Each row of a before or after table is a point. The points were changed in one or more steps. Then noise was added and the rows were shuffled. The steps act on columns, c1 being the first. What was done? A step turns or swaps two columns, mirrors them in a line or flattens them onto one, adds a multiple of one to another, or multiplies or shifts one. Angles are multiples of 10 degrees, from the lower column toward the higher: turns from -170 to 170, lines from 10 to 170 but not 90. Use the fewest steps. Two steps may share a column if one is a turn and the other turns, adds or multiplies; they go together, in the order done. Otherwise the lowest column goes first.
In the rows, 128 means zero.

Before (9 x 3):
88 153 143

92 249 134

144 120 151

122 121 155

130 155 94

86 155 139

120 128 82

92 132 119

173 120 120
After, 9 rows:
88 122 100

85 130 107

129 87 120

178 126 146

121 85 151

146 150 123

94 114 130

124 159 120

90 74 20
Steps: turn c2 and c3 by -120 degrees

Before, 12 rows:
100 90 108 111 92 155

124 181 109 142 136 83

145 136 115 86 188 105

107 107 172 187 113 103

127 71 105 117 123 173

140 114 124 115 144 175

108 206 116 115 172 62

100 128 138 96 111 132

151 193 137 95 133 75

145 191 130 118 138 105

60 154 152 218 108 118

108 215 145 94 165 90
After, 12 rows:
98 145 114 100 111 137

111 104 154 154 31 159

99 158 107 94 155 103

151 112 180 121 56 153

108 98 187 163 52 139

138 153 90 139 129 105

110 94 132 132 185 182

128 172 93 121 164 92

147 172 161 172 82 120

142 99 154 141 77 140

124 88 173 142 96 126

57 43 110 141 166 154
Steps: turn c3 and c6 by 110 degrees; add 0.3 times c1 to c3; turn c4 and c5 by -70 degrees; turn c2 and c5 by -130 degrees

Before (12 x 11):
125 141 114 119 125 127 146 144 119 135 76

96 94 151 136 97 117 120 109 92 149 123

173 95 88 139 136 94 144 143 158 120 126

171 147 119 117 94 120 132 109 115 143 115

164 112 79 194 143 107 126 141 135 152 140

168 93 72 162 106 130 163 155 159 157 127

142 115 73 173 136 119 170 111 150 132 164

143 133 111 90 121 146 103 144 103 139 133

158 162 113 99 111 99 144 173 109 145 143

120 109 178 163 77 159 113 129 130 105 116

174 134 96 116 107 123 147 152 77 113 127

105 82 214 158 126 163 138 93 105 152 112
After, 12 rows:
167 91 24 83 111 129 116 154 128 158 163

95 94 207 144 151 115 126 109 159 148 151

143 116 40 79 80 118 147 111 140 132 147

105 82 248 120 127 164 109 93 165 152 132

172 95 43 99 112 93 123 140 112 120 128

163 112 68 72 119 105 139 140 165 151 114

125 141 130 141 131 128 72 144 129 136 130

174 132 173 168 122 124 119 151 160 112 155

170 146 137 143 145 120 115 108 130 145 159

120 109 176 100 168 160 123 130 150 103 162

143 133 147 174 150 146 140 144 123 140 123

159 160 142 161 120 98 137 173 124 145 151
Steps: add -1.5 times c9 to c3; turn c4 and c9 by 140 degrees; turn c7 and c11 by -110 degrees; turn c5 and c11 by -120 degrees

Before:
105 117 132 145 164 145 106 153 142 102 144 120 148 114

155 124 123 136 153 156 92 122 170 96 123 153 104 125

135 128 138 158 108 184 143 145 109 106 144 128 102 76

143 97 101 164 142 156 115 157 107 136 137 155 168 152

158 116 119 102 124 134 153 166 179 152 115 105 113 166

105 150 121 165 122 136 148 127 152 112 102 142 150 102

147 129 135 144 148 132 140 151 126 117 103 99 141 116

147 131 111 138 101 123 151 130 133 127 149 129 147 113

128 134 125 141 99 154 164 79 145 123 152 85 126 108

178 129 167 145 119 144 137 132 145 158 116 138 147 66

125 90 110 135 82 100 138 93 159 133 121 129 157 133

174 128 155 174 135 129 129 126 167 147 145 126 111 117

133 131 153 137 137 165 96 133 132 90 152 100 130 156

140 118 138 133 137 157 171 145 143 109 141 133 114 130
After (14 x 14):
143 133 146 144 149 128 146 155 123 116 183 102 139 115

127 133 111 140 99 146 170 79 147 125 82 82 137 110

145 95 137 166 142 139 121 160 110 138 47 154 173 153

151 122 136 137 153 152 94 127 169 95 124 151 113 120

108 120 112 144 162 130 107 157 140 104 118 122 155 116

181 131 124 145 120 134 140 134 144 158 248 135 153 65

135 133 92 139 140 148 94 129 133 92 157 98 143 155

181 128 101 172 132 136 132 125 169 150 175 124 113 113

137 117 113 133 140 148 172 148 139 110 132 139 124 134

159 118 144 101 123 133 156 171 182 151 123 103 115 168

151 130 117 142 100 118 143 131 134 126 51 126 149 114

107 154 155 162 120 123 153 127 153 111 153 143 148 102

138 127 107 161 105 172 144 139 108 110 133 127 118 81

124 90 139 136 81 103 138 97 158 134 93 127 148 130
Steps: turn c3 and c11 by 120 degrees; multiply c11 by 3; turn c6 and c13 by 20 degrees; multiply c6 by 0.7

Before, 8 rows:
91 70 109 83 121 115 171 49 164 181 100 195 162 91 145 218 136 138 152
 174 169 148 150 168

106 159 155 117 62 107 131 67 132 98 192 193 126 148 220 155 99 114 135
 120 158 110 134 99

92 127 85 131 68 187 97 101 106 116 153 102 147 131 139 196 117 94 155
 179 122 123 133 128

67 113 86 106 114 224 123 115 162 92 90 118 168 170 146 118 76 160 98 94
 189 56 107 153

176 116 98 113 105 123 177 67 71 177 80 98 163 146 131 167 116 68 134
 175 155 90 91 134

105 131 170 164 101 141 99 139 144 89 150 200 162 179 121 115 165 88 126
 89 106 172 96 75

114 142 159 88 153 146 164 155 148 170 89 137 113 166 155 115 175 127 93
 90 146 99 135 76

119 150 135 97 142 143 82 132 170 105 151 113 170 165 143 123 130 110
 150 137 185 171 172 113
After:
156 125 85 130 66 188 97 111 113 115 96 103 113 160 140 178 119 129 153
 177 151 124 132 118

151 141 159 89 153 145 166 139 121 170 174 136 125 195 156 119 176 128
 94 91 121 99 137 124

100 116 98 113 105 123 177 56 88 177 153 99 234 176 131 155 116 129 135
 177 79 91 93 105

162 160 156 116 62 106 131 92 118 99 48 193 147 178 221 146 99 128 135
 120 114 110 134 123

164 150 136 97 141 143 82 140 155 105 108 113 237 196 143 126 130 128
 150 137 83 169 173 143

182 71 109 83 121 115 173 43 173 182 127 196 187 121 145 190 135 128 152
 173 111 150 151 154

212 112 85 106 113 222 123 103 164 92 162 117 201 200 146 119 75 127 98
 95 105 57 108 149

137 130 170 164 100 141 98 144 116 90 109 201 116 208 121 118 166 128
 125 90 160 171 96 121
Steps: turn c1 and c21 by -150 degrees; add -1.5 times c21 to c13; mirror c8 and c11 in the line at 10 degrees; flatten c9 and c24 onto the line at 30 degrees; shift c14 by 30; multiply c16 by 0.7; multiply c18 by 0
